Rows are points. Examples show where two turns around zero, p and q, send a point. Where does a point land after both, in the order given? Backwards means that the second turn is done in reverse. Each puzzle has new turns, and all numbers are rounded.

Turn p:
[0.84 2.43 1.49] => [ 1.14  2.69 -0.57]
[1.64 1.10 0.47] => [ 1.61  0.91 -0.83]
[-0.59 -0.26  0.44] => [-0.37  0.12  0.68]
[-0.74 -2.92 -3.32] => [-1.68 -4.12 -0.55]
[ 0.09 -1.69  0.19] => [ 0.28 -1.29  1.08]
[-1.23  1.34  0.73] => [-0.98  1.69  0.19]
Turn q:
[ 1.43  2.54 -1.09] => [2.05 2.25 0.65]
[-1.25 -1.45 -0.04] => [-1.07 -1.11 -1.13]
[ 2.92 -1.30  0.93] => [ 1.48 -2.04  2.18]
[-1.66 -1.52  1.44] => [-2.34 -1.25 -0.28]
[0.12 0.05 0.56] => [-0.26 -0.04  0.51]
[-1.56  1.68 -1.80] => [ 0.15  2.19 -1.92]
Where do these land?
q, then p: [ 0.50 -0.94 -0.20] => [ 0.43 -0.92  0.38]
q, then p: [ 1.83 -0.53  2.07] => [1.02 0.47 2.58]
p, then q: [ 1.44  0.68 -0.95] => [ 1.71 -0.22 -0.67]
p, then q: [ 0.06 -0.71 -1.74] => [ 0.03 -1.28 -1.38]
q, then p backwards: [-3.83  1.49  0.82] => [-2.93  2.84 -0.96]

Turn p:
[-1.30 -1.28  1.95 -0.09  2.42 -0.58] => [ 0.07 -2.44  1.37 -0.03  2.06 -1.12]
[-1.51 -2.00  1.16  2.30  1.50  0.73] => [ 0.04 -3.04  1.57  1.56  0.68  1.03]
[ 2.75 -0.77 -1.78 -0.99  0.35 -0.23] => [ 2.32  0.86 -0.57 -2.22 -0.71  0.76]
[ 1.21  1.64  1.48  1.20 -0.59  0.01] => [ 0.63  1.73  1.10  1.77 -0.15 -0.63]
[-0.95  3.04 -2.62 -1.36 -2.36 -1.54] => [-1.69  2.78 -3.99  0.00 -0.29 -0.46]
[-0.25 -0.60 -1.65 -1.72  1.00  1.67] => [-0.88 -0.16  0.01 -2.54  0.40  1.58]
[ 0.05 -0.02  1.46  0.65 -2.32 -0.06] => [-0.48  0.28  0.50  1.46 -1.97 -1.17]
Turn q:
[ 1.62  2.45 -1.08  1.69  1.07 -2.52] => [1.48 3.52 0.22 0.71 2.15 0.63]
[ 1.55 -1.62 -2.26  2.39 -0.44  1.10] => [ 2.05  0.01 -2.46  2.21 -1.29  0.67]
[0.05 0.36 2.23 0.52 1.78 1.17] => [ 0.03 -1.99  1.10  0.53  2.05  0.50]
[-2.08 -0.60  1.91  1.65 -1.50 -0.20] => [-1.48 -0.59  2.17  2.09 -1.30 -0.16]
[ 1.93 -0.03  0.19 -0.89  1.16  1.00] => [ 1.61 -1.10 -0.63 -1.20  1.07  0.38]
[-1.53  0.28 -1.42 -2.44 -1.02  1.35] => [-2.13 -0.35 -1.42 -2.12 -1.37  0.44]
[-0.57 -0.08 -1.42 -2.52  0.20 -0.82] => [-0.92  0.81 -1.15 -2.21 -0.20 -1.29]
[ 1.13  0.93  1.40  1.98 -2.39  0.50] => [ 1.19  0.18  2.03  1.21 -1.38  2.25]
[-2.09 -1.69  0.45 -2.38  1.14 -1.58] => [-1.83 -0.49  0.14 -1.23  0.27 -3.42]
Where do these land?
q, then p: [-1.02 -0.71 -1.48 -0.06 -1.38  0.64] => [-1.20  0.18 -1.45  0.48 -1.39  0.56]
q, then p: [ 0.43 -1.68 -1.70 -0.80  1.11 -3.04] => [ 1.70  1.57 -2.81  0.25  1.30 -1.42]
q, then p: [ 0.60 -0.27  0.70  3.17  0.43 -0.02] => [ 1.71 -0.05  1.38  2.12 -0.03  1.35]
q, then p: [ 2.73  0.01  0.14 -1.87 -0.75  1.87] => [ 0.48  0.61  0.90 -3.18 -1.88  0.08]
p, then q: [-0.90 -1.58  1.41  0.02 -0.60  0.99] => [-0.48 -0.95  1.33  0.67 -1.36 -1.20]
q, then p backwards: [-0.59  1.32  0.37 -1.13 -1.00 -3.24] => [ 1.54  1.83  1.58 -2.11 -0.44  1.46]
q, then p backwards: [-1.24  2.90  0.57  0.67  2.19  2.80] => [-3.01  0.61 -1.76  0.99  2.69  1.61]
